Each row is a point. The ring and each string are closed loops that go straight from each point to the next, and from the last back to the first. Before rounding, they use only three directions, however many columns there are. How many times does the string pass through the ring? Passing back the other way cancels.
In the rows, 128 means zero.

Ring:
[[154 116 115  74]
 [175 167 115  83]
 [181 186 112 112]
 [165 163 108 149]
 [110 121 109 165]
 [ 83 102 112 153]
 [ 83  74 115 115]
 [109  71 115  93]]
String, 26 rows:
[[ 89  76 119  80]
 [100  97 118  87]
 [121 125 115 107]
 [142  71 112  92]
 [161  55 113  57]
 [151 129 118  58]
 [153 164 119  66]
 [192 169 116  61]
 [191 153 112  89]
 [166 133 110 111]
 [150 171 115 109]
 [167 219 116 104]
 [213 218 110 111]
 [196 217 112 110]
 [173 215 115 105]
 [147 161 114 111]
 [162 133 111 112]
 [198 153 111  87]
 [202 134 111  73]
 [165 110 111  95]
 [132 139 116  97]
 [128 121 118  73]
 [143  28 113  59]
 [135  47 111  90]
 [138  82 110 112]
 [107 135 118 103]]
Times through: 1
String, 27 rows:
[[170 225 117 100]
 [148 162 113 117]
 [151 127 110 124]
 [192 142 103 147]
 [183 173 104 166]
 [184 134  99 185]
 [154 116 104 162]
 [131 129 111 135]
 [ 99 158 114 150]
 [ 76 127 111 181]
 [ 84  76 107 180]
 [117  75 108 146]
 [110 126 114 124]
 [ 50 119 120 128]
 [ 35  58 118 125]
 [ 93  46 112 117]
 [121  75 111 114]
 [111 132 117 107]
 [138  68 110 104]
 [142  44 113  71]
 [145  84 116  59]
 [148 125 119  58]
 [180 124 116  49]
 [185 124 112  76]
 [146 124 112 113]
 [142 171 117 100]
 [187 225 117  84]]
Times through: 2

Ring, 6 rows:
[[129 172 132 131 172 130 122 153 120]
 [115 178 179 141 191  84 123 176 128]
 [116 149 172 140 154  60 124 149 119]
 [136  99  99 123  74  80 107  84  95]
 [153  88  57 121  57 129 142  51  88]
 [152 120  70 128 104 159 168  77  99]]
String (26 x 9):
[[125 147 124 119 129  91  70 141 110]
 [123 152 134 123 139  88  79 146 113]
 [129 142 127 130 134 100 118 127 111]
 [128 143 131 129 134  95 112 131 111]
 [129 138 122 125 124  94  98 126 108]
 [123 147 167 149 160  83 172 135 120]
 [117 138 183 151 152  52 163 136 119]
 [122 114 161 143 114  44 148 110 109]
 [135  85  91 116  50  63  81  75  90]
 [141  98  67 108  56  98  66  79  89]
 [141 109  84 120  82 107 108  86  96]
 [145  98  92 133  83 110 166  68  96]
 [154  75  60 127  47 120 168  36  86]
 [161  59  17 108   7 129 115  18  74]
 [148  96  57 112  58 120  98  67  88]
 [140 118 104 132 106 113 151  92 103]
 [143 105 106 140  97 109 186  74 101]
 [143  96  97 133  80 100 162  69  96]
 [144  71  69 115  31  79  98  51  84]
 [136  96  84 112  58  79  70  83  91]
 [133 124 108 123 104  96 102 108 103]
 [123 137 160 144 142  72 153 128 115]
 [112 155 202 154 175  49 162 157 126]
 [102 173 225 153 198  34 136 186 133]
 [119 153 146 126 143  75  78 152 115]
 [132 137 114 125 122 104 106 121 107]]
Times through: 4

Ring (8 x 14):
[[146 143 123 151 125 119 125 124 135 152 126  86 109 111]
 [166 173 112 129 122 165 153 123 158 134 131  99 155 149]
 [139 176 122 100 131 177 149 131 164 115 120 114 183 173]
 [ 74 152 145  70 147 154 116 146 151 103  98 128 186 175]
 [ 54 127 137  70 136 124 103 146 128 119 100 137 159 151]
 [ 76 109 106  96 108  97 110 134 102 154 122 138 113 111]
 [104 104 101 132 102  80 111 126  96 174 131 118  79  83]
 [120 116 120 150 118  87 108 125 112 167 125  94  82  86]]
String:
[[ 94 178 141  57 148 191 137 146 173  87 101 133 222 206]
 [130 166 109  92 120 168 149 131 151 123 125 128 175 166]
 [114 148 122 105 127 140 129 133 140 131 118 116 149 144]
 [ 97 153 153 101 152 145 113 141 155 112 100 103 165 158]
 [204 203  99 127 118 204 183 117 179 124 142 100 185 176]
 [207 184  89 146 106 176 177 112 160 147 150  97 148 144]
 [176 159  92 143 104 145 156 116 139 156 144 103 125 124]
 [151 146 104 139 111 128 139 121 132 155 135 103 117 116]
 [165 138 103 165 108 111 135 116 125 170 140  88  89  93]
 [122 117 145 172 137  78  93 127 120 163 114  67  70  78]
 [109 120 145 151 138  89  95 131 123 153 111  81  90  95]
 [105 129 139 132 136 106 104 133 129 144 111  94 112 113]
 [145 143 102 133 109 127 138 122 129 155 135 108 118 117]
 [192 159  92 161 103 140 157 112 139 164 148  91 111 113]
 [203 180 106 160 118 165 163 114 162 146 142  80 137 135]
 [179 185 117 133 128 178 159 122 170 127 130  92 166 160]
 [191 198  97 115 115 202 181 120 175 123 140 111 188 178]
 [155 179 103 101 117 182 163 126 161 123 132 121 181 171]
 [112 148 123 104 127 141 128 133 140 130 118 117 151 145]
 [ 77 152 156  82 154 149 110 146 154 103  94 115 179 170]
 [ 56 162 173  58 171 167 105 155 169  80  80 120 211 197]]
Times through: 1
String (28 x 14):
[[ 86 133 103  76 110 132 129 136 121 136 122 148 152 144]
 [ 99 131 108  97 113 123 125 133 122 143 123 132 135 131]
 [ 81 125 130 100 129 113 107 138 123 136 111 121 132 128]
 [ 49 104 128  87 124  91  92 142 105 143 107 135 119 116]
 [ 51  92 103  85 103  79  99 138  87 160 120 151 102 101]
 [ 89 104  76  95  84  93 125 127  88 171 139 154 101 100]
 [106 124  95 105 102 113 128 128 111 156 132 135 119 117]
 [ 90 124 118 102 120 112 114 135 119 144 118 125 126 123]
 [ 47 114 150  89 143 100  85 146 120 128  95 121 132 128]
 [ 14 104 145  58 138  98  81 153 110 122  91 147 145 138]
 [ 20 117 139  44 137 119  94 153 120 112  93 156 168 158]
 [ 96 142 108  79 115 143 133 135 131 130 121 142 160 152]
 [105 140 121 104 125 130 123 134 133 135 118 119 142 137]
 [ 71 145 152  81 151 141 106 146 147 108  95 119 171 163]
 [ 78 165 159  68 159 169 116 149 166  90  91 120 203 190]
 [131 193 129  74 140 205 156 137 181  92 113 125 222 206]
 [161 178  95 103 111 181 168 124 157 129 137 124 177 167]
 [123 153 120 108 126 146 134 131 144 131 120 114 152 147]
 [103 150 143 106 143 141 117 138 148 120 106 106 156 150]
 [127 176 144 103 149 173 135 136 171 106 108 101 185 176]
 [182 201 105 107 122 208 178 123 180 114 134 112 200 188]
 [184 191  85 108 105 196 183 119 165 129 145 123 184 174]
 [144 163 103 107 114 161 152 126 147 134 132 121 160 153]
 [106 149 131 101 134 141 123 136 143 125 113 115 155 149]
 [ 76 155 158  78 157 155 111 147 158  99  93 116 186 176]
 [ 48 155 170  54 167 161 102 156 162  83  81 127 207 193]
 [ 29 139 173  52 167 141  88 158 150  88  77 129 192 180]
 [  7 127 168  37 161 132  83 161 138  91  76 144 190 178]]
Times through: 5

Ring:
[[132  93 129 116  96 113 152 112  82  95 163 138 101 111]
 [141 116 119  87 146 115 162 115  71 104 121 139 124 152]
 [158 117 117  88 152 133 142 112  91 118  95 137 142 178]
 [178 101 123 114 118 161 103 103 134 132  88 134 151 185]
 [137  78 142 148 104 154  68 134 172 161 108 125 137 143]
 [ 85  72 152 157 122 124  70 168 170 175 131 120 118 101]
 [ 67  70 153 155 112 103  95 170 144 156 164 123  97  70]
 [107  77 140 139  83 110 128 131 108 113 177 133  92  83]]
String (24 x 14):
[[ 89  84 144 137 137 115  97 162 141 159 130 125 117 109]
 [ 43  74 157 152 151  96  83 197 157 183 143 118 106  75]
 [  7  59 168 172 141  80  73 218 168 193 171 113  87  33]
 [ 42  61 161 167 108  91  90 186 150 163 182 120  85  43]
 [ 45  72 154 150 125  84 111 182 128 152 177 123  86  52]
 [ 72  88 143 129 142  94 123 166 114 144 152 127 102  88]
 [101  87 138 128 120 109 124 144 112 130 151 130 106 102]
 [103  83 137 128  87  98 152 128  83  98 189 136  84  76]
 [164  82 126 126  35 125 162  77  72  60 195 144  87 100]
 [168  91 123 118  62 133 153  83  82  76 165 142 105 125]
 [133  97 129 114 116 121 137 120  98 113 138 135 116 130]
 [109 117 122  85 171  96 167 138  65 114 126 136 117 135]
 [130 132 112  63 186  99 186 124  44 101 110 140 127 161]
 [162 132 108  65 168 122 176 104  55  97  96 142 139 185]
 [140 134 112  65 200 115 164 127  68 121  80 137 146 186]
 [133 103 128 109 141 127 125 129 111 132 112 132 131 149]
 [172  96 125 119 100 153 113 100 123 119 112 135 136 164]
 [239 103 114 111  85 197  96  62 141 115  69 139 169 227]
 [203  99 122 120 107 184  83  92 155 139  69 133 165 208]
 [141  94 133 125 133 147  91 132 147 153  95 128 143 160]
 [151  85 134 136  96 150  93 117 145 136 119 131 132 145]
 [171  70 141 160  66 178  53 110 189 153 108 127 143 155]
 [122  64 152 171  95 159  36 150 206 184 110 119 137 129]
 [133  73 143 152  86 145  80 129 159 146 132 127 123 123]]
Times through: 0

Ring (6 x 14):
[[179 112 115 112 101 149 157 163 122  74 130  51 108  93]
 [168  78 151 120 124 168 123 175  80  99 180  95 120 143]
 [164  85 145 177 104 157 102  99  86 125 143 122 170 151]
 [168 132 113 173  66 146 113  99 113 169 128 128 183 126]
 [174 166  89 139  46 142 133 139 132 190 135 116 165 100]
 [181 158  86 117  61 139 159 155 144 133 119  70 132  76]]
String (25 x 14):
[[174  70 148 108 136 164 144 179  91  49 160  56  95 123]
 [168  78 157  87 131 179 126 228  70 111 220 100  98 149]
 [168 101 138 115 105 167 123 184  88 134 186 109 127 138]
 [169  83 143 145 115 159 123 135  91  93 149  92 137 135]
 [164  56 164 158 134 166 107 124  72  82 159 102 142 158]
 [159  58 171 157 130 174  93 138  58 118 187 132 151 177]
 [166 112 134 126  92 166 113 174  87 166 189 130 145 144]
 [168  97 133 166  98 151 118 104 101 112 129 102 159 131]
 [164  69 146 232 107 143  97  13  96  83  81 108 198 146]
 [163  97 135 213  87 147  94  47  96 139 110 133 202 148]
 [165 132 122 147  70 159 106 147  96 199 174 148 172 142]
 [170 128 118 135  78 155 124 153 106 160 160 116 151 124]
 [172 132 107 171  69 141 125  93 123 143 110 105 173 111]
 [172 168  87 166  39 137 125 103 135 196 116 126 187 103]
 [172 173  91 125  43 149 129 166 125 216 161 132 163 108]
 [173 173  92 110  46 152 133 189 123 215 174 128 151 107]
 [181 209  59 108  19 136 156 176 157 218 136 106 152  69]
 [183 174  71 130  45 129 164 131 160 138  93  66 144  62]
 [175 127 108 141  81 144 142 128 125 114 119  80 143 100]
 [174 137 110 113  77 154 138 177 115 152 162 100 133 110]
 [182 147  93  99  75 144 165 179 138 113 132  58 112  77]
 [188 126  93 108  93 134 185 148 152  35  85   7  96  55]
 [177 124 113  94  93 155 153 196 117 111 160  70 107  99]
 [172 120 120 119  90 156 135 169 107 132 160  95 131 117]
 [176  88 130 127 118 151 149 144 111  50 125  49 111 105]]
Times through: 3

Ring:
[[124 115 119 115 129 119 139 126 109 130 116 119 109 119]
 [136  96  82  96 129 142 112 142 136 126  75 129  95 112]
 [146  90  63  87 128 161 100 155 160 125  52 138  85 117]
 [149 102  80  91 129 162 114 156 167 129  64 139  87 132]
 [144 119 114 100 133 147 135 147 161 135  95 131  95 142]
 [137 130 138 108 136 133 150 137 149 139 119 124 103 144]
 [124 144 171 124 136 108 172 120 119 142 157 112 117 145]
 [114 148 181 136 133  95 182 110  95 141 174 107 126 141]
 [115 134 155 131 130 101 165 114  92 135 152 111 121 129]]
String:
[[121 140 158 133 129 111 170 121 106 137 151 117 118 143]
 [113 160 196 148 130  94 197 109  92 143 188 109 130 156]
 [131 141 172 105 147 112 164 125 146 147 148 110 110 142]
 [144 120 128  84 146 136 133 142 174 142 102 121  95 133]
 [142 112 111  91 138 141 127 143 160 136  92 126  95 128]
 [130 131 137 123 128 128 156 132 125 135 127 125 109 144]
 [134 139 139 128 124 138 163 138 134 136 126 131 107 159]
 [162  98  73  71 137 176 102 168 204 133  45 142  76 135]
 [161  92  67  64 140 173  94 166 204 132  40 139  75 125]
 [143 112 104  95 134 146 127 146 159 134  87 130  94 132]
 [129 137 143 130 125 128 164 132 122 136 133 126 111 152]
 [137 137 142 117 131 136 159 139 147 139 124 128 105 156]
 [148 122 129  84 146 142 135 146 182 143 100 124  93 139]
 [139 121 131  93 143 130 138 137 157 140 110 119  99 131]
 [132 127 146 102 142 119 148 129 142 141 127 114 106 131]
 [129 126 137 114 133 122 150 129 127 136 125 119 108 133]
 [109 159 192 154 126  91 197 106  78 140 190 109 132 152]
 [ 98 166 216 164 128  69 211  91  54 143 217  97 143 147]
 [106 141 180 135 135  81 177 101  77 139 178  99 130 124]
 [123 119 136 110 137 110 144 121 114 135 128 111 111 117]
 [127 124 132 117 131 121 148 128 120 134 124 120 109 131]
 [109 151 176 155 122  96 189 108  73 136 178 112 130 147]
 [102 151 189 152 128  80 191  98  62 138 191 102 136 135]
 [111 140 175 131 136  88 173 106  87 139 170 102 126 127]
 [123 129 149 116 136 110 155 121 116 138 139 112 113 129]]
Times through: 5
String (28 x 14):
[[151  88  51  89 123 174  97 163 166 122  40 146  81 124]
 [158  65  22  60 133 179  66 169 187 120   7 144  70 100]
 [145  88  70  78 136 153  98 151 163 128  56 131  86 109]
 [132 114 110 110 129 134 134 136 129 130 102 126 103 127]
 [123 120 118 127 122 125 146 129 103 128 118 124 111 129]
 [127 102  96 108 127 128 123 132 114 126  95 123 104 111]
 [136  81  70  79 137 138  94 141 141 125  62 123  91  91]
 [125 103 101 107 129 124 125 129 112 127  99 120 105 108]
 [115 139 150 147 119 110 172 118  83 132 152 120 123 143]
 [120 131 138 136 122 117 161 124  97 131 137 122 117 138]
 [133  90  74  97 127 139 107 140 126 123  72 128  96 104]
 [124 121 116 130 119 128 147 131 104 127 116 127 110 133]
 [131 119 118 115 127 132 141 135 126 131 110 126 105 133]
 [150  82  54  73 134 164  88 158 172 125  39 137  80 108]
 [157  76  40  65 134 175  78 166 187 124  23 142  73 109]
 [148  94  75  80 135 157 104 154 171 129  58 134  85 118]
 [127 134 137 131 123 127 160 131 116 134 131 126 112 147]
 [138 130 121 122 122 147 151 145 141 133 109 136 102 156]
 [126 143 149 139 121 126 172 130 114 135 142 127 115 157]
 [125 144 153 140 122 123 174 128 111 136 147 125 116 157]
 [149 121 116  94 137 152 134 151 176 138  92 132  92 146]
 [156 106  95  72 143 160 113 158 196 137  67 133  82 132]
 [147 110 103  86 139 149 122 150 172 136  82 130  90 131]
 [130 131 135 122 127 129 155 133 126 135 125 125 108 144]
 [132 138 139 129 123 135 163 137 129 135 128 130 109 157]
 [133 131 128 124 124 137 154 138 131 134 118 131 106 150]
 [132 123 124 115 128 132 145 135 130 133 114 126 105 137]
 [133 124 117 122 122 139 147 139 128 131 109 132 105 144]]
Times through: 2

Ring, 9 rows:
[[121 113 116  70 117 195  61 166  69 131 100 122 166 120]
 [124  95 114  72 118 212  92 154  54 137  98 113 181 130]
 [131  97 101  85 116 206 132 132  67 143 105 115 189 140]
 [136 129  80 103 114 171 147 111 113 141 119 131 180 140]
 [136 184  67 122 105 114 133 104 172 132 137 162 157 131]
 [132 207  75 128  97  94 116 114 184 126 141 177 146 127]
 [122 216  96 124  89  89  85 138 172 119 139 186 138 120]
 [117 197 111 106  93 111  53 161 143 117 127 175 137 113]
 [117 155 116  82 108 154  38 171 105 122 111 146 146 111]]
String:
[[121 123 118  87 106 184  96 154  73 133 107 134 173 131]
 [130 147  84  89 118 155  80 136 127 130 117 136 156 119]
 [135 116  78  75 131 185  85 132 108 136 108 114 167 121]
 [136 131  73  83 128 169  89 126 125 135 114 122 162 121]
 [136 132  74  87 125 168 100 123 124 136 115 125 165 124]
 [140 117  68  88 128 181 125 111 116 142 114 116 176 132]
 [137  86  95 102 111 214 196 106  60 152 109 114 210 160]
 [132 102 104 106 103 201 185 115  64 148 112 126 203 157]
 [128 140  99 101 106 164 120 132 105 135 117 142 172 134]
 [129 106 110 103 102 198 168 125  63 145 111 130 198 153]
 [130  69 119  97 103 235 198 123  22 153 101 112 219 165]
 [128  72 119  89 108 233 169 132  26 149  99 110 210 156]
 [125 107 115  90 106 200 128 142  60 140 106 126 187 141]
 [130 136  87  86 119 166  85 137 115 132 114 131 161 122]
 [132 113  80  65 135 189  58 143 104 133 104 109 160 113]
 [121  92 120  59 122 217  57 171  47 133  92 108 172 120]
 [111  97 146  60 109 217  44 193  25 129  90 119 171 120]
 [115 136 131  83 101 175  63 173  72 126 106 142 162 122]
 [125 158  97  91 111 147  69 148 124 126 118 146 151 117]
 [127 171  82  85 120 132  37 149 152 122 120 146 136 104]
 [113 189 118  87 101 122   7 181 132 113 119 166 127 100]
 [102 191 153 100  78 126  30 197  97 112 118 182 138 113]
 [108 196 131  95  91 117  17 186 125 112 121 176 130 105]
 [105 187 145  97  84 128  28 192 103 113 117 177 138 111]
 [111 165 135  97  90 147  62 175  92 121 115 163 153 121]
 [123 160 102  91 108 146  64 153 121 125 117 148 150 117]
 [128 159  83  80 123 144  38 149 141 124 116 138 140 105]
 [129 154  81  82 123 149  54 143 137 126 116 136 146 110]
 [121 131 114  85 108 177  81 156  84 131 108 136 166 125]]
Times through: 3

Ring, 8 rows:
[[194 130 127 146  96 127 133 111 130 103 167 140 110 130]
 [196 106 161 112 110 119 123 120  97 103 155 120 110 138]
 [162  84 159  95 124 135 121 122  83 115 136 121 120 131]
 [114  83 151  93 134 141 122 123  81 123 120 138 134 119]
 [ 41 113 127 115 140 137 129 124  98 128 109 181 152  99]
 [ 39 128  98 142 129 148 137 115 125 129 117 195 153  92]
 [ 83 130  68 169 109 168 145 101 154 128 137 191 143  94]
 [147 131  74 174  94 164 145  97 161 119 158 169 125 108]]
String, 28 rows:
[[ 96 132 127 134 121 125 132 119 116 115 135 172 136 110]
 [ 52 153 120 144 126 115 135 122 122 115 128 196 147  99]
 [ 17 145  55 176 119 167 149 104 159 135 121 221 160  78]
 [ 64 119  38 179 108 197 151  92 168 140 130 200 150  83]
 [103 110  51 171 103 194 147  93 161 136 138 181 140  94]
 [109 118  16 198  90 214 156  81 190 139 147 192 140  87]
 [122 143  53 192  92 171 150  93 177 122 157 188 132  98]
 [125 150 116 156 107 121 137 114 136 107 153 173 128 113]
 [133 138 127 142 110 121 133 117 124 108 150 162 126 118]
 [187 156 136 154  95 104 133 116 133  94 173 151 110 131]
 [233 142 148 145  90 105 130 114 127  90 182 128  98 142]
 [235 104 130 135  92 144 130 106 124 105 171 115 101 139]
 [179 101 124 129 106 150 131 109 118 114 152 133 116 126]
 [156 125 160 117 117 107 124 125  98 103 149 141 119 130]
 [200 123 198  97 116  82 116 133  77  91 158 116 106 147]
 [233  94 178  99 108 116 118 122  86  99 161  99 100 149]
 [216  79 130 118 103 160 127 107 110 115 156 110 108 135]
 [165 101 126 127 110 148 130 111 115 116 147 137 120 124]
 [149 127 151 123 115 112 126 122 104 105 148 146 121 126]
 [207 144 179 123 104  81 122 127 101  87 171 128 103 144]
 [237 140 145 147  88 109 130 113 129  90 183 126  97 143]
 [201 112  91 160  89 166 139  97 149 114 167 140 111 123]
 [157 118  97 154 100 157 138 103 141 117 154 154 122 116]
 [120 141 124 144 112 121 134 117 125 109 147 169 129 114]
 [112 153  77 180  99 147 146 103 162 116 154 189 133 102]
 [ 90 142  51 187 100 173 150  95 173 127 145 198 141  91]
 [ 77 116   7 199  97 221 158  81 191 145 137 203 149  79]
 [102 103  58 162 107 194 145  95 153 136 134 176 140  95]]
Times through: 4
String (25 x 14):
[[187  61 169  79 125 144 116 121  71 117 135 101 115 138]
 [215  71 156  97 112 148 121 115  89 113 149 100 107 140]
 [199 119 185 104 113  93 118 129  85  94 158 118 107 144]
 [168 138 169 121 113  92 124 127 100  96 156 140 115 134]
 [206 143 156 137  98  98 128 120 117  91 173 134 105 139]
 [236 126 105 164  80 147 138  99 151 103 183 131 100 133]
 [195 153 121 164  89 116 137 110 144  96 177 151 109 129]
 [142 145 132 145 108 114 133 118 125 104 155 161 123 120]
 [142 128 119 143 108 134 134 112 127 112 150 158 125 117]
 [136 132 128 139 111 125 132 116 121 109 148 159 126 118]
 [179 153 137 151  98 105 133 116 131  95 170 152 112 129]
 [243 141 135 154  84 116 133 109 137  91 187 127  96 142]
 [226 148 181 127  99  78 123 126 105  83 178 123  98 149]
 [170 139 183 112 116  81 120 132  90  92 156 136 113 138]
 [147 121 160 114 120 109 124 125  96 105 144 142 122 128]
 [183  90 191  81 126 109 114 131  66 105 141 109 113 142]
 [182  41 150  79 125 171 119 115  75 128 128  99 118 132]
 [139  45 149  76 135 169 119 118  70 133 115 115 130 123]
 [ 87  80 171  75 147 129 116 132  61 124 107 140 140 118]
 [ 91 114 154 106 134 118 124 128  88 116 124 158 137 115]
 [107  99 128 116 126 146 128 117 102 124 126 154 136 112]
 [ 97  71 126 100 134 167 126 116  91 134 113 146 140 110]
 [112  92 129 112 126 150 128 117 100 125 125 149 135 114]
 [109 108 149 108 129 125 124 125  92 116 128 151 133 118]
 [121 102 175  89 135 111 118 132  72 112 126 137 129 126]]
Times through: 0

Ring, 6 rows:
[[176 130  73 119 116  86 118 138 125 146 152 113 126 119]
 [190 107 162 145 157 142  98 153 115 139 167  82 189  66]
 [171 101 207 144 143 163 107 133 128 145 164  95 193  68]
 [149 115 188 129 113 138 135 110 149 153 147 118 159  98]
 [138 139 101 104  77  80 157  98 159 159 130 143 100 146]
 [149 142  54 101  77  64 145 110 146 156 136 143  87 155]]
String, 24 rows:
[[175 111 114 128 119 124  97 139 115 146 169 115 147 107]
 [201 102 162 152 170 150  83 166 104 135 175  73 201  55]
 [194 108 196 154 176 150 106 156 122 136 160  65 211  44]
 [182 111 198 148 162 146 117 143 131 140 154  76 200  55]
 [177  96 239 154 162 179 104 139 127 141 166  81 216  47]
 [157  93 213 139 122 175 101 121 128 150 171 116 182  84]
 [156 112 159 127 110 134 120 118 136 152 157 122 151 106]
 [157 120 177 130 123 128 137 117 147 150 143 107 162  92]
 [147 121 207 130 121 134 151 106 160 153 135 109 167  89]
 [137 118 209 126 105 139 151  96 162 157 138 123 157 101]
 [150 124 211 132 128 132 156 108 162 151 131 102 172  82]
 [157 120 170 129 120 126 134 118 145 150 145 110 158  96]
 [157 110 227 140 136 155 134 117 149 149 147  99 188  71]
 [159  89 249 148 137 190 104 123 131 148 170 104 203  64]
 [166  97 188 139 128 162  98 130 122 147 172 110 178  84]
 [171 114 159 134 132 132 116 133 131 146 156 102 167  87]
 [175 115 156 136 138 130 115 137 129 144 156  97 170  84]
 [193 117 168 147 169 130 114 154 125 137 154  69 195  56]
 [172 122 136 130 129 115 122 133 133 146 151 103 155  95]
 [174 115 104 126 117 116 101 139 117 146 166 116 141 111]
 [170 121 117 126 120 110 117 133 129 147 154 111 144 106]
 [180 128 128 132 141 103 128 140 134 143 145  91 159  88]
 [199 125  92 135 153  98 105 162 113 137 158  81 160  84]
 [188 116 100 132 135 114  96 152 111 141 167 100 154  96]]
Times through: 2
